Rows are points. A path goes straight from each point to the next, and from the last back to the first. The post is the endless flat space through its rows: a point in 2 columns, a line in 3, a plane in 4, and so on, so that a path can go around it. Count how often the path circles the post. Going back the other way cancels.

Post:
[[-42 -17 -10]
 [ 11   4  23]]
Path, 21 rows:
[[ -19   37    8]
 [  -3   25    4]
 [-121  -29  -45]
 [  -1  -51   73]
 [ -65  -50   -7]
 [  -3   25   44]
 [ -41   11  -13]
 [ -32  -26  -64]
 [  52  -22   57]
 [ -15  -23   69]
 [ -20   -9   24]
 [  36  -53   36]
 [  14   -2    7]
 [ -31   36  -22]
 [ -79   -4   -7]
 [  -4  -11   30]
 [  15  -44    9]
 [ -25   16  -45]
 [  42   24    6]
 [   3  -45    8]
 [ -48  -28   29]]
Times around: 0

Post, 7 rows:
[[ -57   -8   35   16   19   39   19 -108]
 [ -49  -10   -2    7   44  -35   35  -79]
 [  39  -10   28  -32  -42    2  -24   36]
 [  25   34  -57   -3   -8  -30    7   29]
 [  -4   -5  -38  -14    8    8   16   27]
 [  58    2  -15   -2   15    7  -11   66]
 [ -27   14  -18    8   13  -34   -2   27]]
Path:
[[ -11   41  -98  -30  -34   10   -5   48]
 [  23    8    9  -35   16   24   24   35]
 [  31   13   34  -28  -35 -111   45  -18]
 [  61  -26   18   22    8   -6   11   -6]
 [ -45  -32  -19  -25  -20  -51    1   -5]
 [  42   -6  -48  -34    7  103   13  -36]
 [  16   30  -28  -13   27  -21   28    5]
 [   5   56  -60   17    8  -50   40   -5]
 [  62   12   20  -14  -80   10  -27    1]
 [   8   13  -54   37   33   90   10  -19]
 [ -76   49  -73   16   51   22    1  -45]
 [   1   18   15  -41  -18  -40    0  -30]
 [  34   43  -39    9   -5  -70  -15  120]
 [  50   25   -5   38    0  -98   -7   20]
 [  11  -95   95   -2   10   40   -2  -55]
 [ -43   48   -2   38  -13 -104   49  -90]
 [  53   53    5    0    5  -36  -17   74]
 [  18   -7    6  -66  -24    6  -18  -23]
 [  -6  -54   30  -19   29  -14    0  -48]
 [-121  -72   53  -29  -20   -1   21 -117]
 [  27   79  -24   44  -44   -7   11   14]
 [  35    4   16  -28  -38   39    7   -8]
 [  -3  -11  -36  -45   -4   21   -1   68]
 [   9  -30  -11   -7   59  -59   -2   25]
 [  -2  -15  -13   24   29   51  -11   41]
 [  11  -12  -13  -27  -29  -70   28   11]
 [ -13   23   52   -9    9  -38   19   31]
 [ -30  -18  -16  -30   65   -7   -6   73]]
Times around: 0

Post (13 x 14):
[[ -24   13  -60    1    6   32  -29   -6  -16   32  -34    6   -9   35]
 [ -32  -27  -36   26   20   -2  -23    6   19  -21  -32    7   -1  -59]
 [ -31  -32  -14   16   -6    8  -43  -41  -26  -10    8   -9   10   14]
 [ -28    0   11  -11  -43  -25  -15  -30  -11   -7  -17   -6   22   10]
 [  -2    4   28    8   37   19   15  -38    0   19   -7  -50   -6   13]
 [  -4    2   -3    8   -3  -31   16   -8  -43   -1   10   -2    6    6]
 [  89    5  -59  -25  -14  -29   22  -21    6   17  -74   53   83  -48]
 [ -17  -25   39   39   16   68  -17   11  -36  -13  -48 -102   14  -23]
 [   0  -87  -48  -41    6  -76  -30   23  -15   -3   -4  -48   14   28]
 [  59   13   26   -1  -28  -21  -12   27   19  -11   15  -62    4   23]
 [ -18  -14  -20   27   10  -11  -65   12  -17  -18  -30   46  -14   25]
 [   8  -22  -20  -12   -3  -32  -40    9  -15   38    5   26  -21  -16]
 [  -8  -19  -12  -22   16  -11  -42   20   20   -3   -3   17   29  -29]]
Path:
[[  41   28  -25   25  -52   10  -23  -52  -73   30  -24    1  -35   64]
 [ -28  -45   27  -20  -47  -32   29   40  -38   -9  -45  -53   -7  -21]
 [  30  -43    2   49  -35  -61   50  -34  -42  -12  -35  -25   23  -31]
 [ -33   -9    5   15  -33   26 -100   33    0  -18    2    5   27  -19]
 [   8  -10  -15   35    3   30  -29  -51   -1   -2  -28  -31   41  -42]
 [  22  -13    8   -9  -25  -17  -17    3  -12   37  -35   -8   42  -25]
 [ -37  -19   35  -51  -50  -21   23  -81   60    9   18  -23   48  -32]
 [  84    4   76  -24  -23  -41   63   17   46  -57  -24  -20   32  -44]
 [  43    7   33   -8  -12  -70   14   -6  -21  -12   25  -14   -5  -33]
 [ -59  -22   -9  -23   41  -12  -48   61  -41   57  -10  -81  -23   -6]
 [  17  -19   18  -39  -13  -32   -5   -8  -32   48    2  -29   40   19]
 [  -1  -35  -35  -40   48   -7   13    3   84   -3  -45  -11   52  -53]
 [  10  -16  -38  -68   26   12  -65   36   20   30  -82   25    6   63]
 [ -29  -44   -9  -52   30   11   -2  -45  -34   19    7  -20   32 -101]
 [  25  -21  -57   64   47  -14 -121   29  -61  -53  -17   52    9    9]
 [ -41    8  -58    4  -30   23  -26  -31    6   -5  -18  -52   48    2]
 [ -27  -38  -45   46    0  -10  -58   56  -69  -43  -80    0  -17  -10]
 [  37   25  -57   26    9   34   -8  -10   52  -71  -81   35  -14   31]
 [-100   26  -69  -67   36   -5   -5   -1   -9   17  -75  112    6  -62]
 [  21   32  -16   -3  -12   14  -44    6  -77   50  -82  -22   40   -1]
 [  29  -42  -46   -8  -15  -70    5    5   17   -9    3  -56   23  -17]
 [ -65  -36   -6   10  -18   10   -1    1   -4   15  -36  -46    7  -16]
 [ -19  -40  -10  -24   18   51  -64   -2   77  -35  -36   36   27  -15]
 [   2  -37  -21  -58    2  -58  -53   30    2  -31  -19  -35  -15   56]
 [  -8   30  -21   12   -4  -42  -32   43   29  -28  -57   10  -20  -29]
 [  51   55    7   -8  -53  -24  -25  -22   18   33   18  -17   24   26]
 [ -51   39  -20   -9   11  -40  -57   26    9  -28  -66   53  -12   81]]
Times around: 2
